Rows are points. Before rounding, the points of a table are all equally far from one centre. They may lie mostly on one side of it. Where is the centre, to within rounding?

Points, 10 rows:
[[ 0.47 -0.11  0.40]
 [-0.07 -0.20  0.19]
 [ 0.05 -0.25  0.38]
 [ 0.21 -0.32  0.39]
 [ 0.27  0.13 -0.10]
 [ 0.31  0.17  0.39]
 [ 0.28  0.20  0.36]
 [ 0.32 -0.15  0.48]
 [-0.04 -0.10  0.35]
 [ 0.40 -0.32  0.31]]
Centre: [ 0.24 -0.07  0.17]

Points:
[[ 0.13  0.19  0.10  0.00  0.50  0.36 -0.13 -0.09]
 [ 0.35  0.48  0.12  0.30  0.29  0.51  0.04 -0.45]
 [ 0.27  0.30 -0.14  0.64  0.34  0.41 -0.18 -0.40]
 [ 0.42  0.05 -0.29  0.48  0.40  0.22 -0.11 -0.04]
 [-0.03  0.23 -0.19  0.45  0.27  0.06 -0.22 -0.21]
 [ 0.09  0.15  0.26  0.18  0.37  0.37 -0.21 -0.32]
 [ 0.25  0.12 -0.07  0.17  0.39  0.02 -0.30 -0.05]
 [ 0.10  0.11  0.16 -0.07 -0.14  0.39 -0.09 -0.39]
 [-0.13 -0.23 -0.34  0.17  0.25  0.35  0.00 -0.22]
 [ 0.09  0.29 -0.12  0.44  0.43  0.23 -0.35 -0.24]
 [ 0.37  0.16  0.07  0.54  0.26  0.56 -0.07 -0.26]
 [-0.10  0.01  0.02  0.23  0.33  0.17  0.11 -0.15]
 [ 0.53  0.18 -0.07  0.09 -0.16  0.38 -0.18 -0.64]
 [ 0.20  0.53  0.02  0.40  0.24  0.29 -0.12 -0.17]
 [ 0.18  0.19 -0.04  0.54 -0.13  0.30 -0.08 -0.18]]
Centre: [ 0.25  0.14 -0.21  0.15  0.18  0.33 -0.04 -0.36]

Points:
[[ 0.15 -0.28 -0.59  0.00 -0.38  0.18  0.15 -0.19  0.22  0.02 -0.20 -0.34]
 [-0.06 -0.69 -0.62  0.12 -0.05  0.02  0.25 -0.15 -0.42  0.20  0.31  0.51]
 [-0.16 -0.14 -0.86  0.06  0.07 -0.28  0.34 -0.31 -0.13 -0.50 -0.16  0.03]
 [ 0.19 -0.71 -0.73  0.09 -0.12 -0.25  0.03  0.08 -0.64  0.06 -0.04 -0.06]
 [-0.20  0.19 -0.32  0.31  0.19 -0.20  0.35 -0.19  0.21  0.14 -0.13  0.20]
 [-0.10 -0.26 -0.30  0.38 -0.17 -0.02  0.17  0.04 -0.03 -0.09  0.14 -0.41]
 [-0.38 -0.42 -0.21  0.22 -0.19 -0.18  0.54 -0.47 -0.24 -0.03 -0.12  0.17]
 [-0.30 -0.47 -0.20 -0.09 -0.04 -0.32  0.00 -0.11  0.22  0.17 -0.53  0.22]
 [-0.29 -0.32 -0.13  0.11 -0.36 -0.42  0.11 -0.28 -0.30 -0.37  0.04  0.00]
 [ 0.23 -0.14 -0.55  0.03 -0.11 -0.10  0.01 -0.29  0.33  0.02  0.27 -0.29]
 [-0.05 -0.26 -0.34  0.25  0.33 -0.54  0.00 -0.20  0.04 -0.25 -0.32  0.31]
 [ 0.17 -0.66 -0.77  0.39 -0.02 -0.03  0.04  0.00 -0.16 -0.12 -0.23 -0.14]
 [-0.16 -0.01 -0.52  0.09 -0.10 -0.21  0.11 -0.26 -0.24  0.21  0.59  0.30]
 [ 0.40 -0.11 -0.39  0.04  0.27 -0.12  0.05  0.27  0.16 -0.32  0.01 -0.05]
 [ 0.18 -0.29  0.14 -0.26  0.16 -0.09  0.40 -0.02 -0.02 -0.32 -0.02 -0.05]
 [-0.26  0.06 -0.25  0.32  0.03 -0.28  0.35 -0.30 -0.49  0.16  0.10 -0.01]]
Centre: [ 0.05 -0.27 -0.44 -0.06 -0.04 -0.17  0.19 -0.08 -0.14  0.04 -0.05  0.14]

Points (24 x 18):
[[ 0.33  0.07 -0.18  0.34  0.05 -0.09 -0.06 -0.24  0.33  0.27 -0.18  0.10
  -0.49 -0.03  0.33  0.04  0.35 -0.12]
 [ 0.13  0.48  0.04 -0.09 -0.11  0.22 -0.39 -0.46  0.01  0.05 -0.32  0.10
  -0.47 -0.02  0.10  0.26  0.15 -0.11]
 [ 0.29  0.01 -0.26  0.02  0.30  0.18 -0.35 -0.16  0.40  0.17 -0.17  0.10
  -0.03  0.05 -0.16  0.60 -0.21 -0.18]
 [ 0.63  0.04 -0.34  0.43 -0.30  0.05 -0.49 -0.56  0.04  0.12 -0.29 -0.14
   0.23  0.43 -0.03 -0.13  0.26 -0.27]
 [-0.41  0.23 -0.25 -0.08 -0.33 -0.39  0.04 -0.44  0.08  0.25 -0.31  0.06
   0.16 -0.01  0.07  0.39  0.24  0.12]
 [-0.29  0.36 -0.34  0.25 -0.37  0.39 -0.44 -0.44 -0.22  0.18 -0.10 -0.01
  -0.31  0.24 -0.04  0.10  0.13  0.06]
 [ 0.14 -0.03 -0.05  0.28  0.04  0.17 -0.63 -0.18 -0.04 -0.22 -0.21 -0.36
   0.06  0.21  0.63  0.11  0.18  0.29]
 [-0.13  0.27 -0.64  0.30 -0.23 -0.02 -0.29 -0.33 -0.22  0.38 -0.35  0.12
   0.17  0.52  0.14  0.47 -0.12  0.23]
 [ 0.17 -0.37  0.03  0.43 -0.14 -0.03 -0.04 -0.78  0.02 -0.12 -0.47  0.08
   0.28  0.32  0.28  0.32  0.13 -0.22]
 [ 0.06  0.10 -0.31 -0.38  0.13 -0.13 -0.18 -0.23 -0.12 -0.18 -0.11 -0.28
  -0.22  0.40 -0.10  0.41 -0.08 -0.43]
 [-0.11  0.21 -0.48  0.14 -0.40 -0.08 -0.02 -0.40  0.13 -0.25 -0.36  0.44
  -0.14 -0.25 -0.04  0.08 -0.31 -0.27]
 [ 0.33  0.12  0.13  0.04  0.02  0.30 -0.19 -0.53 -0.02  0.58 -0.03 -0.01
   0.03  0.17 -0.03  0.02  0.23  0.04]
 [ 0.49 -0.11 -0.53  0.37 -0.02 -0.02 -0.40 -0.41  0.06 -0.10 -0.48  0.05
   0.03  0.27  0.06  0.35  0.37 -0.47]
 [ 0.06  0.02 -0.22 -0.22 -0.02  0.09 -0.14 -0.10  0.15 -0.35  0.09  0.14
  -0.03  0.45 -0.33  0.68  0.15 -0.39]
 [-0.13  0.16 -0.73  0.30  0.24  0.37 -0.33 -0.14  0.17 -0.24 -0.19 -0.19
   0.24  0.24 -0.47  0.24  0.08  0.20]
 [-0.22  0.35 -0.37 -0.07  0.12 -0.01 -0.24 -0.38  0.07  0.19 -0.75  0.48
   0.11  0.32 -0.08  0.25 -0.11  0.35]
 [ 0.66 -0.04 -0.23  0.47 -0.27 -0.16 -0.47 -0.40  0.09 -0.46 -0.46  0.39
  -0.25  0.13  0.23  0.23 -0.13  0.08]
 [ 0.11 -0.31 -0.24  0.35 -0.03  0.13  0.00 -0.58  0.22  0.07 -0.59  0.47
  -0.15  0.19  0.13 -0.29  0.00 -0.16]
 [-0.04 -0.08 -0.15  0.46 -0.25  0.44 -0.08 -0.31  0.00 -0.20 -0.69  0.05
   0.28  0.56 -0.32 -0.02  0.08 -0.14]
 [-0.10  0.33  0.00  0.20  0.11  0.10 -0.21 -0.48  0.55  0.29 -0.06  0.32
   0.31  0.58 -0.32  0.31  0.03 -0.16]
 [ 0.03 -0.03 -0.01  0.12 -0.02 -0.19 -0.11 -0.56  0.46  0.24 -0.54  0.22
  -0.34  0.19  0.25  0.29 -0.01 -0.14]
 [ 0.56  0.12  0.08  0.13 -0.08  0.06 -0.08 -0.37 -0.04 -0.05 -0.19 -0.03
  -0.18  0.47  0.14 -0.01  0.66 -0.30]
 [ 0.17 -0.15 -0.02  0.43  0.06  0.22 -0.25 -0.44 -0.04  0.19 -0.41  0.01
   0.05  0.41 -0.09  0.40  0.62 -0.16]
 [ 0.42 -0.09 -0.28  0.14 -0.12 -0.29 -0.06 -0.34  0.39 -0.09  0.08  0.26
  -0.56  0.11 -0.07  0.52  0.15  0.01]]
Centre: [ 0.09  0.10 -0.20  0.20 -0.02 -0.12 -0.21 -0.26  0.03 -0.17 -0.10  0.15
  0.09  0.29 -0.03  0.04  0.04  0.09]

Points, 31 rows:
[[ 0.17 -0.29 -0.40  0.14  0.37 -0.16  0.21  0.35 -0.22 -0.50  0.24  0.41
  -0.39  0.07 -0.23  0.01  0.11 -0.38 -0.04 -0.40 -0.18 -0.01  0.19 -0.20]
 [-0.09 -0.46 -0.32  0.05  0.19  0.20  0.22  0.07 -0.30 -0.31  0.10  0.25
   0.41  0.12  0.13 -0.06  0.00 -0.13 -0.04 -0.37 -0.71 -0.04  0.17 -0.23]
 [-0.20 -0.32 -0.40  0.05 -0.38 -0.13  0.53  0.12 -0.48 -0.57  0.26  0.26
  -0.15  0.19 -0.06 -0.34  0.53  0.08  0.09 -0.22 -0.44 -0.24  0.00  0.50]
 [ 0.58  0.06 -0.09 -0.01  0.07 -0.33  0.47 -0.01 -0.17 -0.57 -0.11  0.02
  -0.07 -0.27  0.18 -0.08  0.47 -0.01 -0.29 -0.03 -0.49 -0.17  0.08  0.46]
 [ 0.56 -0.51 -0.03  0.07  0.13 -0.15  0.46  0.42 -0.14 -0.45 -0.33 -0.08
   0.13 -0.10 -0.10  0.16 -0.09 -0.24  0.44 -0.18 -0.22 -0.16  0.09  0.20]
 [ 0.27 -0.01 -0.02  0.43  0.04 -0.43  0.45  0.32 -0.08 -0.71  0.05  0.55
  -0.06  0.11 -0.24  0.02  0.01 -0.19  0.11 -0.25 -0.50  0.14  0.10  0.14]
 [ 0.10 -0.19  0.06  0.01 -0.08 -0.23  0.09  0.09  0.07 -0.57  0.00  0.54
  -0.36  0.22  0.29  0.13  0.05 -0.48  0.13  0.13 -0.39 -0.07  0.06 -0.03]
 [-0.11 -0.46 -0.31  0.24 -0.45 -0.36  0.58  0.27 -0.38 -0.33  0.46  0.29
   0.24  0.25 -0.03 -0.16 -0.04 -0.03  0.10 -0.07 -0.25  0.11  0.13  0.05]
 [ 0.23 -0.34 -0.04 -0.01  0.11 -0.35  0.26 -0.21 -0.23 -0.37 -0.16  0.38
   0.01 -0.02 -0.29 -0.28 -0.06 -0.15 -0.47 -0.64 -0.41 -0.08  0.35  0.22]
 [-0.22 -0.03  0.14 -0.01 -0.39 -0.24  0.49  0.24 -0.15 -0.79  0.27  0.29
  -0.07  0.15 -0.46 -0.13  0.04  0.02  0.17  0.37 -0.37 -0.43  0.22  0.40]
 [ 0.40 -0.03 -0.09 -0.03 -0.06 -0.18  0.41  0.05 -0.49 -0.86  0.13 -0.06
   0.17 -0.02 -0.25 -0.50 -0.18 -0.26 -0.08 -0.24 -0.29 -0.08  0.46  0.33]
 [ 0.10 -0.21 -0.19 -0.02 -0.19 -0.09  0.43  0.04 -0.03 -0.34 -0.06  0.36
   0.07 -0.21  0.10  0.07 -0.06  0.03  0.09 -0.07 -0.82  0.25  0.37  0.22]
 [ 0.30 -0.23 -0.33 -0.09  0.33 -0.05  0.35  0.18 -0.26 -0.18  0.12  0.02
   0.01  0.55 -0.06 -0.30 -0.11 -0.42 -0.43 -0.24 -0.34  0.12  0.14  0.08]
 [-0.03 -0.38 -0.26  0.42 -0.08 -0.05  0.41  0.08 -0.39 -0.85  0.29  0.35
  -0.22  0.11  0.18 -0.11 -0.14 -0.47 -0.32 -0.14 -0.38 -0.18  0.11  0.46]
 [ 0.27 -0.04  0.00  0.16  0.24 -0.27  0.07  0.51 -0.03 -0.40 -0.02  0.26
  -0.02  0.32  0.01 -0.19 -0.07 -0.27 -0.20 -0.20 -0.39 -0.29  0.35 -0.31]
 [ 0.02 -0.39 -0.20 -0.20  0.33 -0.35 -0.43  0.08 -0.18 -0.46  0.15  0.21
   0.06  0.00  0.21 -0.31  0.06 -0.24 -0.03 -0.39 -0.46 -0.53  0.14  0.10]
 [ 0.08 -0.21 -0.25  0.31 -0.02  0.13  0.49 -0.32  0.03 -0.23  0.02  0.59
  -0.23  0.12 -0.02 -0.20 -0.26 -0.48  0.18 -0.27 -0.44 -0.27  0.28  0.23]
 [ 0.32  0.17 -0.15  0.47  0.10 -0.37  0.12 -0.02 -0.06 -0.65  0.19  0.48
  -0.04  0.11 -0.34  0.07  0.18 -0.02  0.06 -0.45 -0.25 -0.07  0.32 -0.01]
 [ 0.03 -0.28 -0.04 -0.02  0.76  0.08  0.02 -0.19 -0.18 -0.18  0.02  0.29
   0.29  0.04 -0.02 -0.38  0.05 -0.32  0.14 -0.49 -0.40 -0.12 -0.04 -0.08]
 [ 0.14 -0.22 -0.07 -0.06 -0.10 -0.42  0.30 -0.02 -0.41 -0.51  0.32  0.20
   0.03  0.01  0.33 -0.20  0.22 -0.39 -0.16 -0.08 -0.40 -0.10  0.49  0.44]
 [ 0.08 -0.41  0.19  0.29 -0.05 -0.43  0.37 -0.06 -0.09 -0.18  0.29  0.04
  -0.37  0.29 -0.31 -0.07  0.13  0.06  0.13 -0.14 -0.36  0.08  0.34  0.22]
 [ 0.12 -0.25 -0.18 -0.17  0.05 -0.04  0.07 -0.25 -0.01 -0.42 -0.04  0.03
  -0.02  0.04 -0.13 -0.04 -0.11 -0.01  0.50 -0.52 -0.37  0.08  0.53  0.23]
 [ 0.26 -0.32 -0.36 -0.21  0.23 -0.13  0.51  0.16 -0.04 -0.56  0.09 -0.06
  -0.18 -0.02  0.13 -0.49 -0.03 -0.33  0.07 -0.53 -0.38  0.16  0.05  0.07]
 [ 0.08 -0.17  0.05  0.02  0.20 -0.17  0.27  0.15 -0.22 -0.24  0.30  0.01
   0.34  0.07  0.55 -0.23  0.13 -0.38 -0.06 -0.36 -0.16 -0.03  0.34 -0.01]
 [ 0.05 -0.68 -0.21  0.40  0.24  0.00  0.49  0.33 -0.36 -0.46  0.43  0.17
  -0.26  0.23 -0.43 -0.01  0.21 -0.24  0.17 -0.02 -0.10 -0.13 -0.24  0.60]
 [ 0.32 -0.34 -0.40  0.17  0.29 -0.27  0.50  0.29 -0.08 -0.94  0.34  0.57
   0.08  0.32 -0.02 -0.08  0.14 -0.01  0.21  0.07 -0.28 -0.08 -0.14 -0.04]
 [ 0.39 -0.24 -0.34  0.09 -0.21 -0.23  0.46 -0.05 -0.28 -0.31  0.40 -0.15
  -0.06  0.29 -0.14 -0.06  0.38 -0.18  0.03  0.00 -0.38 -0.32  0.39  0.41]
 [ 0.19 -0.24 -0.09  0.06  0.10 -0.30  0.38  0.10 -0.44 -0.19  0.20  0.51
  -0.32 -0.28 -0.08 -0.43 -0.12  0.17 -0.10 -0.36 -0.68 -0.15  0.27  0.34]
 [ 0.08 -0.13  0.11  0.25  0.00 -0.21  0.23 -0.13 -0.12 -0.48  0.39  0.24
   0.00  0.13 -0.35  0.03 -0.04 -0.17  0.40 -0.31 -0.27  0.07  0.50 -0.07]
 [ 0.01 -0.05  0.02  0.01  0.54 -0.09  0.63 -0.06 -0.46 -0.79  0.25  0.41
  -0.18 -0.03  0.05 -0.19  0.12 -0.20  0.40  0.19  0.05 -0.22  0.28  0.38]
 [ 0.20 -0.09  0.05 -0.03 -0.14 -0.32  0.44  0.07 -0.16 -0.60  0.16  0.74
   0.02 -0.32 -0.15  0.01  0.18  0.12  0.18 -0.22 -0.22 -0.01  0.49  0.07]]
Centre: [ 0.01 -0.15 -0.17  0.06  0.08 -0.03  0.19  0.05 -0.13 -0.38  0.03  0.19
  0.08 -0.02 -0.11 -0.17 -0.04  0.03 -0.02 -0.01 -0.05 -0.23 -0.13  0.28]

Points:
[[-0.09  0.22  0.10 -0.54 -0.02  0.54 -0.46  0.03 -0.19  0.23 -0.09  0.13
  -0.31  0.31 -0.11  0.01  0.24 -0.24 -0.09  0.17 -0.05 -0.23 -0.40  0.57]
 [ 0.31  0.36 -0.06 -0.72 -0.13  0.50 -0.28 -0.30  0.04 -0.01  0.52  0.27
  -0.36 -0.08 -0.22  0.20  0.09  0.01  0.42 -0.14 -0.07  0.32 -0.38  0.30]
 [ 0.20 -0.01 -0.28 -0.40 -0.38  0.69 -0.09  0.04  0.00  0.26 -0.30  0.09
  -0.30  0.07 -0.52  0.45 -0.13  0.24  0.02  0.11  0.03 -0.07 -0.69  0.24]
 [-0.05  0.24  0.10 -0.45  0.14  0.51  0.15 -0.19  0.09  0.01  0.45  0.00
  -0.29  0.16 -0.35  0.57  0.48 -0.28  0.09  0.19 -0.24 -0.16 -0.33  0.07]
 [ 0.00  0.44  0.05 -0.70  0.25  0.65  0.10 -0.09  0.04  0.08  0.21 -0.04
  -0.29  0.29 -0.30 -0.25 -0.03  0.09  0.18  0.27 -0.24  0.19 -0.50  0.25]
 [ 0.04  0.54 -0.06 -0.31 -0.11  0.54  0.11  0.08  0.18  0.54  0.04  0.44
  -0.34 -0.01 -0.41  0.10  0.11  0.31  0.25  0.24 -0.26 -0.02 -0.28  0.27]
 [-0.05  0.40 -0.43 -0.56 -0.09  0.36  0.09  0.24 -0.16  0.35  0.49 -0.06
  -0.31  0.12  0.04  0.12  0.16 -0.02 -0.07  0.09 -0.12  0.01 -0.40  0.29]
 [ 0.08  0.64 -0.25 -0.58 -0.20  0.50  0.09 -0.51  0.12  0.16  0.05  0.09
  -0.35  0.12  0.00 -0.06  0.18 -0.07  0.31 -0.16 -0.43 -0.03 -0.46  0.65]
 [-0.02  0.44  0.00 -0.43 -0.12  0.31 -0.16 -0.12 -0.26  0.42  0.10 -0.10
  -0.18  0.24 -0.44 -0.05  0.48  0.02  0.46  0.07 -0.17 -0.03 -0.31  0.21]
 [ 0.24 -0.01  0.08 -0.29  0.12  0.42 -0.13 -0.39  0.41  0.55  0.18 -0.04
   0.00  0.04  0.07  0.07  0.40  0.25  0.42  0.16 -0.35 -0.02 -0.14  0.13]
 [-0.08  0.32 -0.14 -0.36 -0.16  0.51 -0.30 -0.29  0.44  0.27  0.46  0.24
   0.16  0.18 -0.10  0.24  0.12  0.15 -0.03  0.15 -0.40  0.02 -0.30  0.46]
 [-0.15  0.44 -0.27 -0.58  0.18  0.36 -0.07 -0.09  0.05  0.25  0.15  0.13
  -0.44  0.32  0.00  0.14  0.12  0.03  0.41  0.32 -0.15 -0.12 -0.31  0.07]
 [-0.12  0.31  0.18 -0.63 -0.17  0.66 -0.13 -0.44 -0.13  0.19  0.04  0.01
  -0.45  0.28 -0.20  0.27  0.36  0.15  0.02  0.17 -0.22 -0.08 -0.73  0.27]
 [-0.05  0.26 -0.07 -0.34 -0.26  0.53  0.25  0.31  0.20  0.54  0.26  0.11
  -0.30  0.18 -0.28  0.21  0.17  0.05  0.12 -0.17 -0.16 -0.06 -0.23  0.34]
 [-0.17  0.36  0.03 -0.39 -0.08  0.60 -0.01 -0.10  0.24  0.33  0.37  0.00
  -0.55  0.17 -0.21  0.07  0.43  0.01  0.21  0.15 -0.36 -0.08  0.03  0.36]
 [-0.15  0.25 -0.13 -0.31  0.00  0.41  0.01 -0.04  0.26  0.48  0.36  0.15
  -0.20  0.11 -0.18 -0.26  0.20  0.12  0.21  0.01 -0.01  0.05 -0.48  0.55]
 [-0.02  0.26 -0.10 -0.65 -0.22  0.58 -0.04 -0.20 -0.11  0.29  0.30  0.24
  -0.28 -0.04 -0.12  0.11  0.44 -0.24  0.30 -0.07 -0.38  0.03 -0.37  0.17]
 [ 0.12  0.35 -0.16 -0.15 -0.26  0.26  0.12 -0.48  0.21 -0.10  0.53 -0.42
   0.04  0.05 -0.04  0.38  0.02 -0.07 -0.20  0.46 -0.26  0.16 -0.49  0.40]
 [-0.07  0.32  0.24 -0.23 -0.18  0.44 -0.18 -0.31 -0.26  0.54  0.03  0.16
  -0.62 -0.01 -0.59  0.16  0.17  0.13  0.14  0.07 -0.11 -0.20 -0.36  0.05]
 [ 0.15  0.46 -0.26 -0.28 -0.25  0.22  0.02 -0.14  0.34  0.03  0.11  0.26
  -0.11  0.01 -0.39  0.20  0.01 -0.09  0.53 -0.04 -0.38  0.32 -0.14  0.55]
 [-0.11  0.65  0.05 -0.50 -0.20  0.46 -0.26 -0.29 -0.03  0.21  0.03 -0.16
  -0.27  0.35 -0.11  0.32  0.40  0.02  0.42 -0.06 -0.38 -0.05 -0.21  0.31]
 [-0.01  0.44 -0.38 -0.36  0.11  0.73  0.04 -0.07 -0.25  0.20  0.23  0.26
  -0.44  0.25 -0.25 -0.25  0.14 -0.05  0.19  0.04 -0.12  0.05  0.05  0.15]
 [ 0.13  0.40 -0.04 -0.59 -0.21  0.31 -0.02  0.07 -0.11  0.38  0.06  0.09
  -0.26  0.17 -0.16  0.21  0.37  0.07  0.53 -0.03 -0.35 -0.32 -0.10  0.37]
 [-0.22  0.61 -0.02 -0.29 -0.23  0.36 -0.05 -0.09  0.40  0.36  0.22  0.32
  -0.25  0.05 -0.22  0.05  0.30  0.15  0.16  0.16  0.02 -0.25 -0.31  0.05]
 [ 0.04  0.32 -0.31 -0.74 -0.32  0.17  0.30 -0.41 -0.15  0.17 -0.04  0.13
  -0.09  0.24 -0.18 -0.16  0.01  0.02  0.29  0.31  0.01 -0.04 -0.36  0.25]
 [-0.02  0.49  0.29 -0.37 -0.14  0.29  0.33 -0.34  0.07  0.18  0.37  0.19
  -0.34  0.08 -0.31 -0.02  0.29  0.00  0.31 -0.19 -0.27 -0.20 -0.47  0.47]
 [-0.10  0.24 -0.13 -0.37 -0.11  0.65 -0.03 -0.24  0.20  0.32 -0.02  0.47
  -0.44  0.10 -0.22 -0.04  0.12  0.01  0.35 -0.03 -0.26 -0.23 -0.12  0.62]
 [-0.12  0.20 -0.42 -0.54  0.05  0.32 -0.15 -0.11  0.19  0.42  0.25  0.05
  -0.20  0.36 -0.34  0.36  0.07  0.16  0.12  0.24 -0.16  0.17 -0.39  0.53]
 [ 0.18  0.07 -0.09 -0.17 -0.39  0.66  0.10 -0.14 -0.12  0.13  0.51  0.27
  -0.17  0.32  0.01 -0.09  0.21  0.07  0.15  0.09 -0.30  0.02  0.10  0.45]
 [-0.27  0.37  0.05 -0.44 -0.13  0.49 -0.09  0.12  0.12  0.25  0.28  0.21
   0.06  0.34 -0.27  0.13 -0.03  0.08  0.21 -0.25 -0.14 -0.13 -0.22  0.34]]
Centre: [ 0.33  0.27 -0.05 -0.24  0.00  0.38 -0.02 -0.28  0.03  0.03 -0.01 -0.06
 -0.21 -0.03 -0.16  0.17  0.05  0.08 -0.09  0.01 -0.08 -0.04 -0.20  0.25]
